Each row of a before or after table is a point. The points were changed in one or more steps. Then noise was added and the rows were shuffled. The steps act on columns, c1 being the first. Write out the steps. A step turns or swaps two columns, mirrors them in a line or flattens them onto one, adds a multiple of one to another, or multiplies or shifts one. Angles are multiples of 10 degrees, from the lower column toward the higher: turns from -170 to 170, lines from 10 to 170 but not 90. Use the fewest steps. Two steps may share a column if one is a turn and the other turns, adds or multiplies; they go together, in the order done. Otherwise the lowest column goes first.

Before, 14 rows:
[[  4  34]
 [-11  -8]
 [ -8 -20]
 [-39 -23]
 [ -4  -2]
 [  5  60]
 [ -2  17]
 [  2 -19]
 [ -5 -14]
 [-12 -23]
 [  6 -13]
 [ -1 -23]
 [  1 -21]
 [  2 -13]]
After, 14 rows:
[[ -4  -4]
 [  5 -23]
 [ 12 -25]
 [-39  62]
 [  6 -14]
 [ 15 -10]
 [-15  19]
 [ 10 -15]
 [ -1   0]
 [ 15 -22]
 [-22 -22]
 [ 17 -17]
 [-17  35]
 [  4 -28]]
Steps: add -0.7 times c2 to c1

Before:
[[-16  -5 -29 -18  12  35  -9 -40]
 [-11 -22  60   6   2  -9  12   8]
 [-16 -23 -37  18 -28 -21   2 -42]
 [ 17  -3 -36  15 -20  37   3   6]
 [-11 -19 -11 -50 -22  30 -10  11]
 [ 41  27  14  -4  10 -15 -10 -23]
 [  3 -20 -44  10   4   0  13   1]
 [-14  27   1  12   9  -1  14 -25]
 [-25 -19 -23   7 -15   9 -22   0]]
After, 9 rows:
[[ 33   6   4 -27 -10   0 -12  -5]
 [-20   5 -18   0 -11  20  -2  -9]
 [ 12 -49  11 -22  10 -15  -5   7]
 [-11  30 -13   2  19  16  19  -9]
 [-12  14 -21  19   7  23  23  50]
 [ -3  15 -34 -37  13  38  -8  28]
 [-16  16  28   4 -10 -35  -6  -8]
 [-10 -14 -30   3  -6  38  18 -14]
 [-18  22  -5 -43  -5   3  31 -13]]
Steps: turn c1 and c2 by -110 degrees; flatten c3 and c6 onto the line at 130 degrees; turn c4 and c8 by -100 degrees; mirror c5 and c7 in the line at 140 degrees

Before (11 x 12):
[[ -2  16  19   0   7 -41  20 -13 -32   4 -16 -16]
 [ -6  -5 -10 -21 -17  -6  19   5 -25 -14   3  19]
 [-30  19 -18 -50  -3  16   5  43 -14  -1 -20 -10]
 [ 16  -4 -12 -20  11 -16 -42 -16 -28   1  -7  -8]
 [  8  24  -4 -12 -25  12   9  -8 -25 -41 -14  14]
 [-11   0  29   2  45 -21 -35   9   3  15  31  32]
 [-14   0  20  -1   1 -41 -13 -14  21   4   8  17]
 [-21 -43  22 -10  14  -8 -45  -5  16 -31  -5 -23]
 [-33 -20 -27  -9  10  18 -11 -20   9 -12 -12  -9]
 [  8  21  28 -32  38  -1  10  10  11  22  39 -17]
 [ -2 -28  11 -10  20 -18 -16  30  28 -33 -23   0]]
After:
[[  0 -23 -36   1   8  26   9 -13 -33  -9 -32 -12]
 [-15  60  -5   2  16  23  10  16  17 -31   3  17]
 [-13  23  13   6  11 -30  20  -8  10 -11  -7   8]
 [ -4   6 -37   3   1  27  15   4  22  16  19   4]
 [ -9 -24  10  -8 -24  -6   9   1 -25 -15 -28  38]
 [-26 -24   3 -20  39  27  -8   5  11   5  44 -20]
 [-19  -3  -8  -7 -17  -9 -11 -16 -26   5 -11  20]
 [-13  25 -19 -15  12  -7  26  25 -27  -3 -22  -2]
 [-49 -20  13 -14  -4 -20 -40  21 -15 -11 -27  -4]
 [  0  17 -16   6  44  31   2  31   3  46  32  10]
 [ -8  33 -16  -5  19  14 -29  11  27 -11 -10  31]]
Steps: multiply c1 by 0.4; turn c1 and c4 by -60 degrees; turn c2 and c7 by 150 degrees; turn c7 and c8 by 70 degrees; mirror c3 and c6 in the line at 40 degrees; add 0.3 times c5 to c12; turn c10 and c12 by -60 degrees; add 0.5 times c9 to c11

Before (8 x 20):
[[ -9   4 -10 -24   6   7   1  -5  15  14 -12 -25 -18 -10   2  12 -14  -6
  -15 -12]
 [  8 -31  12 -41   8  60   5   2   5   8  12  40  -5 -26   1 -25 -28  -7
   26  25]
 [-30   8   1 -24 -13 -16   0  -8  24   6   8   6   9  16 -15   0 -16  -4
   -5 -23]
 [-24   2  11 -16  -6 -15  19   4  -2   8   0  -9   0 -11  13  -3  -8   1
    5 -14]
 [-11  20  -9 -23  -5 -17  14   9  25   2   1 -21   5   8   7 -13   5  11
   -4 -12]
 [  2   5  -4 -17  16 -37   7   2  26  -6  14   6   8  11  -3  -9  -5 -22
  -15 -21]
 [  4  27   0  -3  12  -1  -4   7  12 -15   8 -18  -6   3 -12 -18  -7   5
   13 -11]
 [-29  22   1 -11   5 -10   7  10  21  11  -6  -4  12   1   6   4 -10  -7
   -1  -2]]
After:
[[-31  19   3 -12   1  -9   6  -5 -13  12  -9  -5  12   0   9   5  -9  -8
   27 -21]
 [  4  23  -5 -23  -3 -16  15   0   3   1   3 -19   7   7   5 -14   1 -10
   29 -15]
 [  7   4  -6 -25   2   7  -1  15 -12  15 -16 -24 -18 -10   4  11 -10  -6
   14 -15]
 [ 29   8  -5 -18  -1 -33   9  14 -28  -7  -4   4  11  11  -5 -10  17  -7
   28 -15]
 [ -7   4  10 -16   0 -16  20  -5   2   7  -7 -10  -1 -11  15   1  -1  -1
    2 -27]
 [-21 -34  14 -39   0  60   4 -24  -7   9 -28  38  -5 -23  -2 -26  12   4
  -33  24]
 [ 19  27   0  -3  -1  -2  -5 -15  -1 -13 -10 -18  -7   3 -11 -18   8  -4
    1  -2]
 [ -5   8   0 -22  -2 -16  -1   9 -12   5 -17   7  11  17 -16  -1   6 -11
  -16 -36]]
Steps: turn c1 and c20 by 50 degrees; multiply c1 by 1.6; multiply c5 by 0; turn c8 and c19 by 120 degrees; multiply c19 by 3; turn c9 and c18 by -110 degrees; multiply c18 by 0.4; swap c11 and c17
